Each wall is flat, endless, passes through zero and stands at right angles to its row. A trip goes straight from one point to another. Which walls does it cross, in order?

Walls:
(1):  0.1 -7.4
(2): 1.1 4.4
(3): 4.3 2.1
(4): -6.2  1.1
(5): -6.4  3.5
Trips:
-3.4  1.7 to -0.1  0.6 -> 3
 1.1 -5.6 to -3.0 -1.1 -> 4, 5
3.5 0.4 to  0.0 -2.3 -> 1, 2, 3
-6.6 -6.1 to -5.6 -2.8 -> none
-3.7  1.6 to -1.4  2.2 -> none
-1.4  1.8 to 1.4 1.6 -> 3, 4, 5
-2.3  3.5 to 6.0 1.4 -> 3, 4, 5
0.5 0.4 to -2.8  4.5 -> 5, 4, 3

Walls:
(1): -4.5  1.7  3.7 -4.0 -5.4  1.1  2.1 -3.9
(2): -0.7 -7.4 -2.4  4.1  4.3  3.3  1.7  4.4
(3): -1.5 -5.3  4.9  0.1  1.7  2.2 -8.0 -0.7
(4): -0.7 -1.7  1.3 -1.3 -2.1  1.8 -1.0  0.7
(5): -2.2  1.2 -3.9 -0.5 -1.1  3.9  3.1 -3.0
(6): -7.3  2.0 -0.4 -1.6  1.1 -1.3  2.2 -0.3
(7):  2.4  4.8 -0.3  1.1  4.3 -0.1  1.3  4.3
Trips:
 0.7  7.6  0.0  3.2  1.0 -2.0  8.4  4.5 to -0.2  4.3 -3.9  3.3 -1.6 -0.5  6.2 -1.2 -> 1
-5.8 -1.6  3.9  1.0  2.8  1.0  1.3 -1.7 to  1.6 -1.5  0.0  3.0 -8.0  2.9 -0.7  2.9 -> 6
-2.3  4.4  4.1 11.4  0.7 -3.7  2.5  0.4 to  -2.8  -0.4   1.1  -1.4  -3.6   2.4 -10.2  -0.8 -> 2, 3, 1, 7, 4, 6
-3.3  5.4 -2.3  1.8  0.4  0.2 -0.6 -0.9 to -1.1  0.4 -3.6 -2.4 -1.5  2.0 -2.0  3.1 -> 4, 1, 2

Walls:
(1): -4.2  0.0 -0.3  5.2 -0.1 -0.7 -0.4 -1.9 -1.0  1.2 -0.2 -1.0  4.7  0.4  5.6 -3.2  5.5  1.9
(2): -0.3 -4.3  1.6  2.8  0.7  1.4 -1.0  3.3 -2.5  0.6  1.3 -1.2 -4.4  2.3 -4.4 -6.6  0.3 -4.4
(3): -5.4 -3.6 -3.9  0.7  1.3 -0.6 -5.1 -5.9  1.8 -3.2 -2.7  6.1  3.9  1.2  5.4 -2.0  5.7 -0.4
(4): -1.0 -0.9  2.2 -7.1  0.3  3.6  2.6  0.5 -1.9  3.5  0.1  1.1 -2.2 -3.4  1.5 -1.2 -5.9 -1.0
(5):  3.2  2.7 -0.3 -0.1 -1.4 -0.6 -4.4 -0.3 -0.5 -3.9  1.5  1.5 -4.1  3.9  7.2 -6.0  0.0  3.3
(6):  0.0  2.0  3.3  1.9  1.4 -0.5 -7.3  3.4 -3.7 -0.6  1.9 -0.2  2.6  7.5 -1.5  1.4 -6.0  0.0
(7):  3.2  0.5 -1.8 -3.8 -3.3 -1.8  4.6 -5.4 -1.0  0.2 -3.9  5.6 -0.7 -0.4  2.6 -1.4  3.2  4.1
(8):  0.8 -0.3  0.0  5.6  2.2  6.3 -8.8  1.3  1.5 -9.8  0.0  2.2 -1.0  4.2  3.4 10.5 -1.1  1.4
(9): -2.3  2.6 -4.2 -2.3  2.7 -6.0  1.0 -3.1  4.1  0.0  0.0 -4.7  0.6  6.7 -0.6  3.8 -2.9 -2.4
(10): -2.7  3.6 -1.3  1.5 -4.0  1.2  3.5  4.3  2.1 -3.1 -1.0  0.2  1.2  2.4 -3.4 -4.0 -1.3  2.2
Trips:
 2.9 -1.6 -5.0 -3.3  4.0 -0.1  2.1 -1.5  5.6  4.4  2.9  0.7  0.3  0.4  1.7 -2.9 -0.8 -0.5 to -2.7  0.1  1.2 -1.5 -0.6  3.6 -1.3 -1.6 -2.1  1.4  0.7 -0.2 -2.6 -0.7 -5.0  7.6  2.2 -3.5 -> 5, 3, 7, 8, 2, 6
 3.5 -5.4 -3.1 -4.5  0.3  0.9 -4.6  0.9  3.2 -2.7 -7.3 -5.7  4.4 -1.2 -5.0 -7.1  5.0 -0.3 to  8.1 -2.5  4.4  1.7 -4.4 -1.9  0.7 -3.0  1.5 -4.1 -4.1  0.2  3.5  1.1  0.4 -6.9 -1.3  1.8 -> 5
-1.7  2.8 -6.1  1.4 -5.7  0.6 -1.0 -1.9 -6.5 -5.2  1.6 -3.0 -1.6 13.1 -3.8 -2.6  6.0 -1.3 to -3.2 -3.1  1.6  1.4 -2.6  0.4  1.3  6.2  5.2 -3.9 -2.6  4.9 -5.6  2.0 -2.9 -0.5  0.6  1.3 -> 1, 9, 7, 6
-2.8  0.7  6.6  4.7  6.1  7.0 -3.2 -0.6 -1.0  1.9 -3.4  0.8  6.3  2.4 -2.3 -0.1  4.1 -5.2 to  1.3 -2.8 -5.8  3.3 -4.6  3.9 -0.8  7.3  2.2  5.4  0.1  0.9  3.7 -2.2 -0.6 -0.8  1.3  0.0 -> 10, 6, 8, 3
